Each point is reached from the start by the listed moves, each made once or not at all, plus a little noise. Is the number of moves made odd or even? Then give how often each move was made.

Moves:
(1): | 0.29 | 0.40 | 0.32 |
(2): | -0.77 |  0.64 | -0.30 |
(3): | -0.21 | -0.04 |  0.68 |
Start: |  0.12 | -0.20 | -0.02 |
Points:
| 0.41 | 0.20 | 0.29 | -> odd (1, 0, 0)
|  0.11 | -0.19 | -0.01 | -> even (0, 0, 0)
| -0.67 |  0.45 | -0.33 | -> odd (0, 1, 0)
| -0.10 | -0.22 |  0.67 | -> odd (0, 0, 1)

Moves:
(1): | -0.04 |  0.06 |  0.26 |  0.33 |  0.02 |  0.21 |  0.09 | -0.09 |  0.04 |
(2): | -0.09 |  0.15 |  0.24 |  0.17 |  0.47 |  0.42 |  0.25 |  0.42 |  0.11 |
(3): | -0.22 | -0.05 | -0.08 |  0.29 | -0.30 | -0.46 |  0.17 | -0.17 |  0.17 |
(4): | -0.24 |  0.71 | -0.48 |  0.32 | -0.48 |  0.03 |  0.31 |  0.27 | -0.06 |
(5): |  0.05 | -0.54 | -0.38 |  0.06 | -0.20 |  0.45 |  0.14 | -0.04 |  0.33 |
(6): | -0.22 | -0.15 |  0.14 | -0.20 | -0.16 |  0.07 |  0.24 |  0.33 | -0.30 |
Start: | -0.03 |  0.14 |  0.18 | -0.09 |  0.00 |  0.12 | -0.13 |  0.30 | -0.11 |
Points:
| -0.67 |  0.11 | -0.61 |  0.37 | -1.13 |  0.23 |  0.73 |  0.69 |  0.05 | -> even (0, 0, 1, 1, 1, 1)
| -0.42 | -0.61 | -0.14 |  0.06 | -0.65 |  0.18 |  0.42 |  0.41 |  0.08 | -> odd (0, 0, 1, 0, 1, 1)
| -0.41 |  1.04 |  0.21 |  0.71 |  0.00 |  0.78 |  0.52 |  0.89 | -0.02 | -> odd (1, 1, 0, 1, 0, 0)
| -0.59 |  0.15 |  0.74 |  0.49 |  0.02 |  0.37 |  0.62 |  0.80 | -0.09 | -> even (1, 1, 1, 0, 0, 1)
| -0.20 | -0.55 | -0.06 | -0.23 | -0.37 |  0.65 |  0.26 |  0.60 | -0.08 | -> even (0, 0, 0, 0, 1, 1)

Moves:
(1): | -0.02 | -0.22 |  0.26 |  0.05 |  0.36 |  0.46 |  0.21 |  0.08 |  0.03 | -0.61 |  0.03 |  0.40 |
(2): | -0.14 |  0.07 | -0.11 | -0.05 |  0.14 | -0.42 |  0.11 |  0.38 | -0.23 | -0.08 | -0.21 |  0.10 |
(3): | -0.32 |  0.14 |  0.12 |  0.13 | -0.13 |  0.44 |  0.19 |  0.36 | -0.04 |  0.20 | -0.43 |  0.18 |
(4): | -0.26 | -0.32 | -0.40 | -0.34 |  0.08 | -0.16 |  0.05 |  0.24 |  0.34 | -0.34 | -0.44 | -0.10 |
(5): |  0.08 |  0.29 | -0.23 | -0.40 |  0.42 | -0.40 |  0.10 | -0.25 |  0.41 |  0.20 | -0.21 | -0.12 |
(6): |  0.14 |  0.07 | -0.24 |  0.06 | -0.20 |  0.10 |  0.14 |  0.05 | -0.15 |  0.05 | -0.22 | -0.17 |
(7): | -0.08 | -0.69 | -0.44 | -0.10 | -0.03 |  0.03 | -0.04 |  0.35 | -0.74 |  0.12 |  0.25 | -0.22 |
(8): |  0.20 |  0.30 | -0.19 | -0.16 |  0.06 | -0.17 | -0.38 |  0.02 |  0.08 |  0.16 |  0.08 |  0.05 |
(9): |  0.27 | -0.10 | -0.20 | -0.01 | -0.07 |  0.19 |  0.41 |  0.22 |  0.48 |  0.32 | -0.06 |  0.05 |
(10): | -0.12 |  0.37 |  0.19 |  0.31 |  0.70 | -0.20 | -0.19 |  0.32 | -0.34 | -0.01 | -0.26 | -0.19 |
(11): |  0.08 | -0.16 | -0.12 | -0.25 |  0.15 | -0.08 |  0.16 |  0.08 |  0.12 | -0.25 |  0.70 | -0.06 |
Start: | -0.26 |  0.11 | -0.26 | -0.17 | -0.25 | -0.12 | -0.18 | -0.04 |  0.17 |  0.02 |  0.05 | -0.12 |
Points:
| -0.29 | -0.01 | -0.93 | -0.25 |  0.41 |  0.11 |  0.01 |  1.29 | -0.30 |  0.55 |  0.39 | -0.31 | -> even (0, 0, 1, 0, 0, 0, 1, 1, 1, 1, 1)
|  0.19 | -0.40 | -1.53 | -0.66 | -0.16 | -0.47 |  0.19 |  1.05 | -0.29 |  0.33 |  0.59 | -0.36 | -> even (0, 1, 0, 0, 0, 1, 1, 1, 1, 0, 1)
| -0.44 | -0.09 | -1.41 | -0.25 |  0.17 |  0.12 |  0.05 |  1.52 | -0.19 |  0.54 | -1.01 | -0.54 | -> odd (0, 0, 1, 1, 0, 1, 1, 1, 1, 1, 0)
| -0.21 |  0.58 | -0.90 | -0.47 | -0.08 | -0.19 |  0.79 |  0.71 |  0.64 |  0.71 | -1.02 | -0.05 | -> odd (0, 1, 1, 0, 1, 1, 0, 0, 1, 0, 0)

Moves:
(1): | -0.13 |  0.16 |  0.10 | -0.20 | -0.49 |  0.45 |  0.18 | -0.11 |  0.12 |  0.33 | -0.15 |  0.75 |  0.40 |  0.42 |  0.22 |  0.20 | -0.49 | -0.10 |
(2): | -0.02 |  0.41 | -0.21 |  0.38 | -0.01 | -0.18 | -0.22 |  0.20 |  0.09 | -0.02 |  0.01 |  0.22 | -0.46 | -0.01 |  0.28 | -0.04 |  0.05 | -0.05 |
(3): | -0.12 | -0.50 | -0.05 |  0.24 | -0.03 |  0.16 |  0.04 | -0.43 | -0.06 | -0.02 | -0.04 |  0.11 | -0.40 |  0.30 |  0.14 |  0.09 |  0.28 | -0.02 |
(4): | -0.19 | -0.24 |  0.45 |  0.17 | -0.31 | -0.50 |  0.14 |  0.14 |  0.08 |  0.20 |  0.13 | -0.04 | -0.10 | -0.06 | -0.06 |  0.03 |  0.22 |  0.11 |
(5): | -0.02 |  0.23 |  0.02 |  0.00 | -0.09 | -0.08 | -0.03 | -0.25 |  0.08 |  0.24 | -0.35 |  0.11 | -0.18 | -0.15 |  0.09 | -0.18 |  0.26 |  0.05 |
(6): |  0.05 |  0.07 |  0.00 |  0.26 |  0.00 |  0.35 |  0.00 |  0.18 |  0.16 |  0.12 |  0.07 | -0.01 |  0.13 | -0.48 | -0.16 | -0.11 | -0.21 |  0.14 |
(7): | -0.24 |  0.23 |  0.25 | -0.06 |  0.03 | -0.38 |  0.24 | -0.04 | -0.09 | -0.05 |  0.46 | -0.08 |  0.28 | -0.12 | -0.14 |  0.31 | -0.03 |  0.22 |
(8): |  0.14 | -0.27 | -0.28 |  0.12 | -0.44 |  0.15 |  0.13 | -0.04 |  0.45 | -0.21 | -0.24 |  0.06 | -0.08 | -0.42 | -0.19 |  0.15 |  0.10 | -0.02 |
(9): | -0.49 |  0.31 |  0.02 | -0.33 |  0.07 |  0.23 | -0.40 |  0.09 | -0.31 |  0.22 | -0.23 |  0.30 | -0.21 |  0.01 |  0.30 | -0.04 | -0.32 |  0.12 |
(10): |  0.40 | -0.02 | -0.42 |  0.02 | -0.42 |  0.17 |  0.11 | -0.12 | -0.31 |  0.14 | -0.06 | -0.33 |  0.11 | -0.04 | -0.28 |  0.25 |  0.14 |  0.21 |
(11): |  0.09 |  0.30 |  0.26 |  0.11 | -0.18 |  0.58 |  0.07 |  0.15 |  0.29 |  0.36 | -0.24 |  0.22 | -0.55 | -0.14 | -0.15 |  0.13 |  0.08 |  0.11 |
(12): | -0.17 | -0.02 |  0.21 |  0.14 |  0.18 |  0.15 |  0.07 | -0.03 |  0.32 | -0.12 | -0.15 | -0.45 |  0.10 |  0.06 |  0.12 | -0.11 |  0.22 |  0.10 |
(13): |  0.03 |  0.17 | -0.15 |  0.22 | -0.12 | -0.23 |  0.23 |  0.14 |  0.01 |  0.10 | -0.07 |  0.27 | -0.65 |  0.03 | -0.02 | -0.30 |  0.04 |  0.12 |
(14): |  0.29 |  0.21 | -0.32 | -0.22 |  0.13 | -0.17 | -0.13 | -0.23 |  0.11 |  0.40 | -0.08 | -0.23 | -0.31 | -0.39 | -0.10 |  0.08 | -0.08 |  0.07 |
(15): |  0.09 |  0.27 |  0.70 |  0.24 |  0.05 |  0.08 |  0.15 | -0.18 | -0.13 | -0.19 | -0.01 | -0.67 |  0.10 | -0.07 |  0.58 | -0.21 |  0.17 | -0.23 |
(16): |  0.00 | -0.40 |  0.10 |  0.35 | -0.23 | -0.10 | -0.10 | -0.23 |  0.14 | -0.04 | -0.25 |  0.17 |  0.37 |  0.22 | -0.22 |  0.12 | -0.42 | -0.31 |
(17): | -0.13 | -0.05 |  0.09 |  0.39 | -0.14 |  0.23 |  0.19 |  0.19 | -0.10 |  0.12 | -0.14 | -0.02 | -0.04 | -0.01 |  0.13 |  0.10 | -0.17 | -0.56 |
(18): |  0.23 | -0.15 | -0.24 | -0.39 | -0.13 |  0.62 | -0.43 | -0.30 | -0.03 | -0.04 | -0.12 | -0.26 | -0.03 |  0.07 | -0.07 | -0.31 |  0.08 | -0.23 |
Start: | -0.08 |  0.22 |  0.10 | -0.06 |  0.24 | -0.04 | -0.07 | -0.02 |  0.20 | -0.03 |  0.24 |  0.06 |  0.42 |  0.46 |  0.07 |  0.16 |  0.16 |  0.06 |
Points:
| -0.28 |  1.52 |  0.33 |  0.60 |  0.03 |  0.26 | -0.01 |  0.23 |  0.72 |  0.60 |  0.18 |  0.42 | -0.36 | -0.45 |  0.03 |  0.24 |  0.26 |  0.52 | -> odd (0, 1, 0, 0, 1, 1, 1, 0, 0, 0, 1, 0, 0, 0, 0, 0, 0, 0)
| -0.05 |  0.35 | -0.48 |  0.22 | -0.25 | -0.56 |  0.45 | -0.86 |  0.70 |  0.35 | -0.10 |  0.34 | -0.87 | -0.25 | -0.15 |  0.35 |  0.76 |  0.47 | -> even (0, 0, 1, 0, 1, 0, 1, 1, 0, 0, 0, 0, 1, 1, 0, 0, 0, 0)
| -0.95 |  0.58 |  0.33 |  0.46 | -0.02 |  0.57 | -0.68 | -0.09 |  0.16 |  0.08 | -0.11 | -0.15 |  0.44 |  0.60 |  0.43 |  0.12 | -0.46 | -0.67 | -> odd (0, 1, 0, 0, 0, 0, 1, 0, 1, 0, 0, 1, 0, 0, 0, 1, 1, 1)
| -0.75 |  0.84 |  1.33 |  0.34 | -0.84 |  0.47 |  0.73 | -0.59 |  0.96 |  1.02 | -0.41 |  0.31 | -0.89 |  0.06 |  0.83 |  0.47 |  0.45 |  0.49 | -> odd (1, 0, 1, 1, 0, 0, 1, 1, 1, 0, 1, 1, 1, 1, 1, 0, 0, 0)
| -0.18 |  0.51 | -0.18 |  0.74 | -0.59 |  0.66 |  0.85 | -0.45 |  0.37 |  1.04 |  0.07 |  0.05 |  0.05 |  0.24 | -0.03 |  0.68 | -0.22 |  0.18 | -> odd (1, 0, 1, 0, 0, 1, 1, 0, 0, 1, 0, 1, 1, 1, 0, 0, 1, 0)
|  0.58 |  0.27 |  0.41 |  0.67 | -1.73 |  1.96 |  0.40 | -0.96 |  0.80 |  1.41 | -0.96 | -0.32 | -0.46 | -0.47 |  0.22 |  0.35 |  0.55 | -0.49 | -> even (1, 0, 1, 1, 1, 1, 0, 1, 0, 1, 1, 0, 0, 1, 1, 0, 1, 1)
| -0.62 |  0.86 |  1.23 |  0.95 | -0.96 |  1.32 | -0.35 | -0.58 |  0.48 |  1.35 | -0.34 |  0.45 | -0.37 |  0.22 |  0.86 |  0.46 | -0.62 | -0.68 | -> odd (1, 1, 1, 1, 0, 1, 1, 0, 1, 0, 1, 0, 0, 1, 1, 1, 1, 1)
